Rows are points. Each copy is the shape, with its points in the same order, stretched, turned, moved and blurred by noise. Is it also mirrored, or only turned?

Shape (9 x 3):
[[-15  34 -35]
 [  1 -11 -21]
 [ -8 -31 -56]
 [  7 -37 -28]
 [ 33 -12  66]
 [-39  22  16]
 [ 44  10  33]
 [ -7   4 -28]
 [ 24   7  38]]
Copy 1 (9 x 3):
[[-32  17   1]
 [ -2  -3 -33]
 [-27   7 -55]
 [  7 -10 -47]
 [ 63 -49   9]
 [-24 -47  20]
 [ 45 -16  10]
 [-15   0 -16]
 [ 36 -33   8]]
Copy 1 is: only turned
Copy 2:
[[-14 -42  59]
 [ -4 -14   1]
 [-24 -44 -16]
 [ -6 -18 -26]
 [ 44  69  -8]
 [-30  17  37]
 [ 61  30  17]
 [ -7 -35  24]
 [ 32  31   9]]
Copy 2 is: mirrored

Shape:
[[ 31  -1  48   8]
 [ 29 -44 -38   4]
 [ 47  20 -30   7]
 [-21 -62  -1   0]
 [ -7  19  21  42]
 [ -7   9 -66  10]
 [ 34 -20  33  32]]
Copy 1:
[[ -3 -12  31 -37]
 [ 46 -26  42  43]
 [ 37  23  62  10]
 [ 19 -49 -11  33]
 [ 27  10 -14 -33]
 [ 53  28  18  47]
 [ 24 -25  26 -31]]
Copy 1 is: mirrored
Copy 2, 7 rows:
[[ 12   2   3  49]
 [ 27   0 -17 -45]
 [-11  28 -45  -8]
 [ 24 -18  40 -37]
 [-25 -23  -4  21]
 [-32  17 -20 -60]
 [ 21 -23  -5  30]]
Copy 2 is: only turned

Shape, 12 rows:
[[-47 -11 -26  13 -18  37]
 [-14 -35  -4 -40 -27  37]
 [-15   1  23  10 -41 -13]
 [ 53 -34   0  42  30 -51]
 [-13   8 -22 -37  42  41]
 [-36   8 -37 -19 -13  18]
 [-16 -27  36   0   0  23]
 [ 10   3  -3  16  10 -52]
 [ 57 -16  -3  61 -23 -33]
 [-21 -23  -9 -23  21 -12]
 [ 19   2  -8  50  -9 -17]
 [ 21 -54 -21  51   7 -25]]
Copy 1, 12 rows:
[[-39 -25   2  14  13  19]
 [-22 -61  15 -21 -33  26]
 [ -2  -6  14  16 -46  -2]
 [ 44  -5 -11 -22  -1 -95]
 [-17 -18  -8 -54  19  21]
 [-36 -22 -18  -9  -8  24]
 [ -3 -23  45 -12 -12  -3]
 [  6  16 -16 -16 -22 -52]
 [ 61 -17 -19  22 -23 -73]
 [-28 -21   3 -40 -13 -15]
 [ 23   0 -14  18  -6 -43]
 [ 13 -31  -7   1  12 -77]]
Copy 1 is: only turned
Copy 2 (12 x 6):
[[-50 -45  10   1  -2   4]
 [-12 -18  41 -41   4 -24]
 [ -7 -13 -17  -9 -33 -10]
 [ 41  -5 -53 -31  54  -3]
 [-37  20  45  -2  59 -12]
 [-58 -10   4 -15  11  -1]
 [ 13 -20  29   2   0 -18]
 [ -6  16 -60  -6  19 -14]
 [ 41 -22 -53 -35  16  37]
 [-27   3  -6 -14  32 -41]
 [  7 -14 -38  -4  18  26]
 [ 15 -48 -42 -30  45  -3]]
Copy 2 is: only turned
Copy 3 (12 x 6):
[[ -27   11   -6  -33  -18   31]
 [ -16   34    5  -38   48    4]
 [   1    7  -12   27   27   30]
 [  67 -101  -19  -12   17   30]
 [  16   11  -14  -55  -35  -44]
 [ -18   23  -35  -35  -11    0]
 [   7   -3   32   -1   15    3]
 [  32  -52  -45    3   12    1]
 [  69  -68  -22    7   16   82]
 [  -4  -25  -21  -34   14  -28]
 [  44  -47  -23    5  -13   57]
 [  27  -89   -9  -32   18   57]]
Copy 3 is: mirrored

Shape (12 x 8):
[[ 51  28  24 -33   7  -2  22  -5]
 [ 11   1 -50 -42   6 -11  10 -15]
 [ -6  20 -13 -42 -20  21 -20  14]
 [  7  21  13 -43   4  -2  24 -27]
 [ -9 -10  12 -34 -11 -23 -29 -10]
 [ 98  37  19  17  -4 -14  19  -7]
 [-34 -22  -8 -28  -8 -18  11  47]
 [-46  16 -36 -19  11  -9  -5 -12]
 [-51  33 -31  76 -19 -13   2 -14]
 [  1  14  19 112  23  25  -4   9]
 [-28 -26   0  67 -23  27   6  -2]
 [-24   0 -10 -38  17  -7 -32 -16]]
Copy 1:
[[ 46 -40  38  -7  18  -2  41  25]
 [ 25 -29 -41 -18   2  13  45   9]
 [ -2 -24 -11 -42 -26  37  25  33]
 [ 13 -40  19 -13  19  34  64  12]
 [ -1 -28  13 -30 -35  17  35 -17]
 [ 86  10  40   6  35 -44  27  45]
 [-39 -67 -16 -15 -15  11   4  16]
 [-30 -20 -32 -45  14  44  38  -1]
 [-53  52 -19 -33  48  16  28  22]
 [ -4  60  39   5  69   5 -39  13]
 [-34  33  -5  21  20  21   0   9]
 [ -1 -22  -4 -46 -14  41  27 -30]]
Copy 1 is: only turned
Copy 2, 12 rows:
[[ 21  14  54 -18 -39   3  58 -22]
 [ 19   8   0  33  21   1  40 -52]
 [ -8  22   2  44  -8  22  30  -6]
 [  9  18  15  -5 -35  25  30 -43]
 [  8   8  42  30 -11   1 -20 -20]
 [ 60  53  68 -42 -40 -41  73 -16]
 [-36 -13 -21  53   1 -30  11 -12]
 [-22  17 -35  18  27  10  -2 -15]
 [  2  59 -57 -29  14 -29 -37   2]
 [ 20  26 -20 -67 -13 -39  15  67]
 [ 31   7 -48   1 -28 -22   0  27]
 [ -7   4  26  19  25  33  -4 -13]]
Copy 2 is: mirrored

Shape, 13 rows:
[[-25  24   6 -21   0 -33 -71   8   2]
 [ 65  11   7 -10 -18  16  32  60   0]
 [-47  -8 -34 -32 -22 -14 -28  20   7]
 [  8   5 -12   3 -21   3  14  11 -23]
 [  9   6   8  23  15  -9  -4  17   7]
 [  8  24  20 -21   6  -2 -10   4 -73]
 [-57  40 -13   4  35  78 -35  47 -51]
 [-19  25  -9   1  52 -62  -8 -11 -24]
 [-30   9  32 -12 -15  42 -32 -41  25]
 [ 42  -8 -43 -10 -12 -33  -3 -26 -50]
 [ 13  46 -33 -15  21 -15  -7 -12   4]
 [ 26  28 -26  19 -48  -1  16  25  25]
 [ -9  14   7  12 -14   8  43  43 -39]]
Copy 1:
[[ 19  21 -14 -21  52 -36 -15  35  10]
 [ 41 -64 -28 -58   1 -15  68  36   8]
 [-39  -8 -32 -45  36   2 -16 -17  16]
 [ 19 -19 -19 -25 -11  -8  18 -24 -15]
 [ 29 -17 -14 -11  -6 -10   2  25  16]
 [ 42  17 -35   2  30 -18  52 -10 -62]
 [-28  39 -89 -49   8  42   5  21 -93]
 [ 40   0 -41  30  22 -17 -25 -10 -14]
 [-34 -14  41   5   6   5  -2  17 -25]
 [ 74  -8  -6 -29  29   4  18 -49  -2]
 [ 43 -31 -18 -26  28  -7 -18   9 -29]
 [ 27 -51   1 -62 -26 -34   5   2  12]
 [  3 -12 -65 -13 -25 -22  37 -28 -35]]
Copy 1 is: mirrored
Copy 2:
[[ 12  -9   7  22 -15   7 -85  -6  -7]
 [-21  46  26 -22 -43  41   1  59   1]
 [  4 -25 -51   1  -6  14 -56 -25 -36]
 [ -5  15  -5  14  -1  18   1   9 -22]
 [ -1  -6  21   0  11   8 -10  28  19]
 [ 20  26  64  35 -18   8 -33  -6 -48]
 [ 55 -62  54  26  51  64 -56  34 -81]
 [  0  14  35  -3  57 -18 -40 -29  -8]
 [ 44 -35   7  21 -31  38  -3 -34  35]
 [ 36  60 -23  20 -12 -36  10  -5 -42]
 [ 30  35   9 -15  31   8 -34  -5  -5]
 [-21  24 -47  10   0  36   5  43  19]
 [-44   1  24  17  10  38  -8  10 -35]]
Copy 2 is: only turned
Copy 3 (13 x 9):
[[-34 -13  17 -35  -3  12  -8 -34 -54]
 [ 83  43 -24   7   4  38 -28  43   2]
 [  3  -3 -15 -46 -34 -14  13  23 -72]
 [ 49  -7  -7   8 -13  -7   1  10 -23]
 [ 13  -1 -14  16  -1  32   0   7   7]
 [ 46 -30   9   4  17   3   0 -55 -51]
 [ -1  -1   1  45  61  11  55 -13 -94]
 [-16 -55 -57  -9   7   4   2 -42  -9]
 [-10 -13  85 -30  16 -12  49  -4 -19]
 [ 54 -66 -11   1 -14 -26 -46  12 -24]
 [  1 -32 -29 -10  33 -34 -22   4  -8]
 [ 35  36 -18   7 -24 -20 -25  41   6]
 [ 63  27 -36  23 -14  14  22 -11 -21]]
Copy 3 is: mirrored

Shape, 16 rows:
[[ 32   8 -27 -25 -28  22  26  36 -25 -19 -33]
 [ 15  28 -18  41   1 -55  18 -16  -6  21  52]
 [ 19   8  33  -4 -29  31  48  49 -39 -64  -9]
 [  5  57 -15  51 -38  25  42 -11 -25 -40 -33]
 [ 38  23   8  -1 -10  39  45 -12 -66 -28 -20]
 [ -5  -1  30 -12  55  52 -24  19  33  33 -31]
 [-22 -24  11  -3  55  17 -55  18 -12  40  -6]
 [-31   0   6 -39  38  21 -25 -15  39  26   7]
 [-19  26  -4   8  25 -40  12 -27  -3  -4  40]
 [ -8 -24 -18  18  22 -24  33 -11  -8   7  31]
 [ -7  60 -54  39  -8  -4  29  -7 -46 -51  33]
 [-23 -10   6 -14   0  10 -13 -13 -11  45  45]
 [-24 -20  12 -26  39   2 -15 -18   7   4 -38]
 [-10  28  26 -40  42  13 -10  26 -16  34 -29]
 [ -8  11   7  13 -10 -36 -34 -17 -14   9  22]
 [-51   0  26 -21  18  30  -1  33 -16  49 -46]]
Copy 1, 16 rows:
[[ 16   8   6 -53 -19  38  20  30 -37 -15 -14]
 [  1 -52  32  19  20 -36   6  -4 -22 -42  12]
 [ 31  41 -47 -26  16  48  51  34 -47 -21  35]
 [ 54  62 -14 -49 -10 -11  40   8 -38 -50  23]
 [ 55  35   7  -9 -27  35  27  28 -76 -42  13]
 [ 26  30  29  27 -18  14  59  45  50  29 -46]
 [ -8  17  30  47 -28  21  -8  66  42 -25 -38]
 [ 28 -18  38  33 -17  14   2 -14  42  32 -33]
 [  6 -19  21  32  13 -11  -9 -20  -9 -20  25]
 [-29 -45   2  34 -30   3  10 -13 -32 -18 -10]
 [ 33  23  -2 -14  28  13 -11 -28 -54 -91  14]
 [ 25 -51  32  29 -25  18  -5   2  22 -42 -15]
 [ -8  15  17  14 -47   3 -10  19   9  27 -15]
 [ 15  26  51   1 -12  48  28  29  19   9   7]
 [ 21 -14  18  25  -7 -27 -17  25  18 -40  32]
 [ -4  27  23  -3 -62  37  29  23  36 -27  -3]]
Copy 1 is: mirrored
Copy 2 (16 x 11):
[[ 73 -21 -15  -8  26  12  14 -22  30 -14  59]
 [ 29  31  -7 -29 -44 -45  38  22  17  22  22]
 [ 38 -18   2 -18  -5  54  42 -16  28 -51 103]
 [  9  11 -10 -12   1 -37  38 -60  21   2 100]
 [ 49  26  -7 -26  26  27  27 -22 -20  14 105]
 [-33   1  44 -10  94  14 -10  18  -4 -12 -13]
 [-20   9  45  18  61  30  19  15  -2  31 -48]
 [-27  18  -2   5  46   4 -45  19 -19 -11 -18]
 [ -3  17 -19 -20 -35 -20  12   9 -21  17  20]
 [  5   9 -32 -31 -19   3  14  28  20  44  23]
 [ 22  -2 -45  26 -40 -36  67 -17  -2  12  77]
 [  0  63 -10   4  19  25   1  21   3  -4  -6]
 [-18  -7   9 -15  37  20 -34 -12 -14  37  -7]
 [ 16  -6  31 -32  66  29  25 -22 -38 -18 -18]
 [ 18  37  24  13 -23 -12   8  -9  11  12   3]
 [-20   7  19 -34  79  46  27 -51   0 -10 -29]]
Copy 2 is: only turned
Copy 3, 16 rows:
[[ 33 -13  17   8 -63  -8 -33  -5  30 -21  52]
 [ 21  -5 -46  15   4 -25  20  23   1  -9 -80]
 [ 37   1  33   4 -97  -4  34 -48  24  -4  45]
 [ 47  30   8  34 -70 -51 -22 -73  12 -12  20]
 [ 50  -7  11  30 -23 -26  16 -58  34 -22  49]
 [  0  15  28  45  19  91 -29  -2  -1  10   4]
 [-16  -9  23  74  34  48  -6  29  -2 -11  -1]
 [-14 -26  18  11  47  43 -20  19 -31  32 -15]
 [ -3  -8 -16  -1  20 -18  29  12 -28   0 -48]
 [  1  -6 -50  23  -7 -11  46  22 -13   9 -14]
 [ 49 -20  -7  39 -50 -80   3 -24 -39 -25 -20]
 [ 13 -40  13  36  35   0   6  33  -1  42 -36]
 [-36  15   9  15  27  30  -3  -5  -2   7  34]
 [ 31  15  51  25  25  39  -8  18  -6 -21   7]
 [-30 -15   5  24   8 -21   2  10  10  -7 -45]
 [ 31  42  55  46  -7  33 -12  17   4  27  32]]
Copy 3 is: mirrored

Shape:
[[-19  25  37  13  12 -30 -39  40 -52  22 -31  -6]
 [-41  -3  30  15 -34 -12 -28  -3 -23 -18  26  18]
 [ 11 -48  10 -30 -31  57  10 -18  31  68  26 -12]
 [-45 -41   0  15   9 -39 -24 -30  -8  12  -9  -9]
 [-57  -3  53  43  11  -5 -50  17  31  14  17 -22]
 [  8 -12  -3  39 -13 -20  -3  33  13  -3  10   1]
 [-15 -26  30   7  -8 -28 -38  -8  39  25  -7  52]
 [-13 -29   7   3  19 -16 -34   2 -24 -45   3   0]
 [-20   3  48  -1  -7 -46   3  15   1 -22 -31 -26]
 [-20 -21 -52   0  -4  57  68 -26  12  59  34   5]
 [-13   2  45  10  51 -24 -35   8   0 -30   3  19]
 [ -9  22 -48 -31 -15  16   6 -44  26  21  18  -6]
 [ 29  -7 -65  12 -32  75  23 -45   8  44 -15 -27]
 [-25   0 -16 -17   1 -30 -44  60 -17   1 -17 -30]
 [ 36  -7 -35   5 -11   8  19 -39  -2  52  50 -29]]
Copy 1 (15 x 12):
[[ -30   -6  -10   40   77  -18   13  -13   52   62   -4  -24]
 [ -44    3  -54   13  -16  -54   34   26   10   23  -13   15]
 [   7   18   18   -9 -116    7  -41  -19   44  -11   50   35]
 [ -17  -11  -50   -3    2  -32  -36   41  -32   57   11  -12]
 [ -76  -38  -46   53   32  -21  -38    5    4   15   -4   38]
 [ -38    7   12   -8   12    8    2   16  -37   17  -21   27]
 [ -39   13  -63  -18   -2    7  -45   -4   -2   48  -45    0]
 [ -47  -32  -23  -45    7  -24   13   56    1   39    4    5]
 [   9  -30   12   14   51  -34  -14   24   22   15  -39   -6]
 [  28   31    6  -39  -64  -11  -11  -36  -24  -49   92   50]
 [ -66  -18  -34  -37   71  -15  -24   30   15    7  -21   16]
 [  36    6  -26  -38  -54   52  -13    9    6  -48   35   -1]
 [   8   -9   52  -38 -106   39  -12  -31   -8  -41   69  -40]
 [  10  -34   -8   26   33   34   39   17   24   69    1   17]
 [   8   66   19  -30  -63   30  -39   28  -10  -44   61   10]]
Copy 1 is: only turned
Copy 2:
[[-50  18 -13 -15   2 -24  27 -12 -16  44 -40 -44]
 [ -3  12 -17  53 -20 -22  21 -13 -38   7 -31  22]
 [-44 -15 -18 -11  16 -14 -59  68 -37 -16  31  67]
 [ 11 -31 -24  19 -12 -40   9   3 -28 -14   8 -33]
 [-65 -49  11  51  -1 -14   9   0 -22  11  -5   2]
 [  0  10  35  17 -25  36  -2   7 -44  20  17   3]
 [  2 -34 -45  31 -17  -9  -4   4 -31  44  -3  26]
 [ 24   4  18  20   4   4   0 -20 -18  22 -40 -12]
 [-32 -28  11  -9 -27  23  35 -15  -7 -11 -34  -4]
 [  3  17 -16  17  27 -30 -21  49  -2 -27  76  51]
 [ -4 -19  17  15  11 -15  21 -53  -7  45 -43   7]
 [  5  12 -53  15  -7 -26 -50  -8  -8 -28  51  12]
 [-31  38 -31  -3 -16 -40 -80  63  12 -28  63  18]
 [-27  16 -15  -4  20  42 -22 -13 -20  19 -15 -67]
 [-16  25   4 -15 -18 -56 -44  13 -63 -12  62  11]]
Copy 2 is: mirrored
Copy 3, 15 rows:
[[ 26 -22  46  -2  17  37 -11  16 -53  18 -15  -5]
 [-10 -25  29   8  12  17  -1  28  -7 -17  38 -17]
 [  2  62   4 -35 -31   1  10  14  72  14  45 -40]
 [-17 -40  -8  -4   6  48  30   8  24   0  17 -23]
 [ -8  -8  31 -35  45  65   9  44  -5 -20  31 -33]
 [-31  16  13  13  41  12  -9  29  -1   3  -2 -37]
 [ -8  -7  25 -20 -31  21  27  60  14 -26   0 -42]
 [ -5 -44  14  -5  41 -14  10  13  23  -7  -2 -15]
 [  7 -23  11   7  36  32   9 -18 -12 -20  -6 -45]
 [ -9  76  -9  12   2  39  19  -9  60  24  58  34]
 [-16 -34  38 -26  32  12  22  27   5 -28 -20  -7]
 [ -7  23 -35 -12 -23  42 -15 -11  16 -25  26  45]
 [ 27  70 -61  -3  -8 -10   7   7  22  37  31  18]
 [ 12 -20  13   9  30  48 -60   5  -9  11 -25  -3]
 [-40  38 -29 -28 -15  23  -3 -16  16  22  37  18]]
Copy 3 is: mirrored

Shape, 17 rows:
[[  3  15   4 -12  30  43 -19  18   4   2  46  43]
 [-16 -44  26 -11  39  -1 -10 -19 -47   1  -4  -1]
 [ -5 -24  53  -4 -13  -3  52   4  38 -33 -46  -7]
 [  0 -26  48 -39  -7  -3  51  -2 -45  17  -3  32]
 [ 12 -41  75   0 -46  -1  -2  11  14   0 -25 -25]
 [-10  40 -32 -16  39 -13  -2   0   4  24  37  40]
 [ -1  23 -36  59  40 -15 -46  21  19  17  20  21]
 [ 23  25  39 -34  -6  -7  23 -17  17 -76 -16  -6]
 [-38 -53  25 -19   1  28  22   0 -42 -17  45 -21]
 [-25 -37  28 -46 -13 -45 -13  19  21 -29 -27  12]
 [ 37  -2 -42  27  -3 -12 -19 -18  27  -4  28  45]
 [  7  35 -44   5  11 -38 -26  21 -11 -10  50   8]
 [-87 -32  52 -19 -24  28  36  -8 -65  -9  -1  41]
 [-13   4  16 -38 -24  26  -6 -21 -35 -14 -14 -19]
 [ 30 -24  50 -21   4  -5 -16  -7  -5 -70 -29  10]
 [ 14  11 -37 -46  19  -7  -8 -40  22   0  17  14]
 [ -4  -5 -49   6  11  19  -3  48 -19   0   2  18]]
Copy 1 (17 x 12):
[[  0   3  66  27  40  33  18 -29   1  25  11  21]
 [-21  21 -10  19 -26  28  -3  -9  16  12 -14  10]
 [  6   1  23 -25 -70 -46  -4  31 -11  32   6   1]
 [ -7  37  14   1 -40  29 -14  -5 -53  31  -9   8]
 [-31   3  14 -31 -47 -26  19   2 -14  27 -38 -14]
 [ 33 -14  30  39  30  38  17 -10 -16 -11  36  13]
 [ -7 -47  41  34  56   6   8 -25  21 -25  39 -25]
 [ 42  48  40 -47 -51 -15  21  39  17  17   8  16]
 [-18   5   5  30  29  25  -5  12   9  44 -45  18]
 [ -1  26  14  14 -87 -10  60  31 -12 -13 -24  15]
 [ 16 -10  34  -4  63 -27  18 -26 -11 -50  12   4]
 [ 21 -12  26  23  64  27  32  11   2 -30  25 -21]
 [ 14  38  18  63 -35  16 -22  -3 -24  66 -48 -14]
 [ 11  36  -5  -1  -3  10  26  -4  17  46 -18  -4]
 [ -8  73  40 -34 -62 -19  26  19  17   3 -14  11]
 [ 37   6  -3   1  21   8  49 -16   0 -20  16  39]
 [-26   7  17  48  47  -6  13  -9  -7  21  33  -9]]
Copy 1 is: mirrored
Copy 2:
[[ 60 -25 -42   5  20 -31 -13  29  11 -63  27 -10]
 [  5 -29  18 -26  65   7 -34  17  -9  -1  11 -44]
 [-54 -22  42  21  28  -8  -6 -37 -71   2  18  42]
 [ 22 -77  75  -3  62  25   5   4 -44 -39 -16  23]
 [-25 -29   6  40  19  59 -39 -51 -54  13  23  15]
 [ 53 -22   5 -37 -32 -34  31  45  21 -23  -3 -21]
 [ 21  21 -46 -44 -35 -45 -19  12  49  16  57 -26]
 [-48 -22  18  -9  24 -23  -9 -15 -16 -52 -41  27]
 [-13 -41  22  48  73   6 -11  28   8  -7   7 -18]
 [-24 -76  -7  -1  35  14  -4   5 -18  46 -36  21]
 [ 24 -34 -50 -58 -15   4  45  16  23 -20  39  31]
 [ 13 -10 -17 -16 -21 -30  16  30  91  -9 -19 -14]
 [ 11 -38  63  16 103   3 -51  85 -42  -1 -12  59]
 [  9  25  12   0  45  34 -17  21 -19 -19 -39   7]
 [-36 -40 -21 -23  80   1 -40 -27 -16 -43  -4  19]
 [ 34 -25 -18 -49 -10  20  58  42 -12 -26 -22 -16]
 [ 33  10 -19 -13  57 -37  21  12  45  -1  21   4]]
Copy 2 is: mirrored
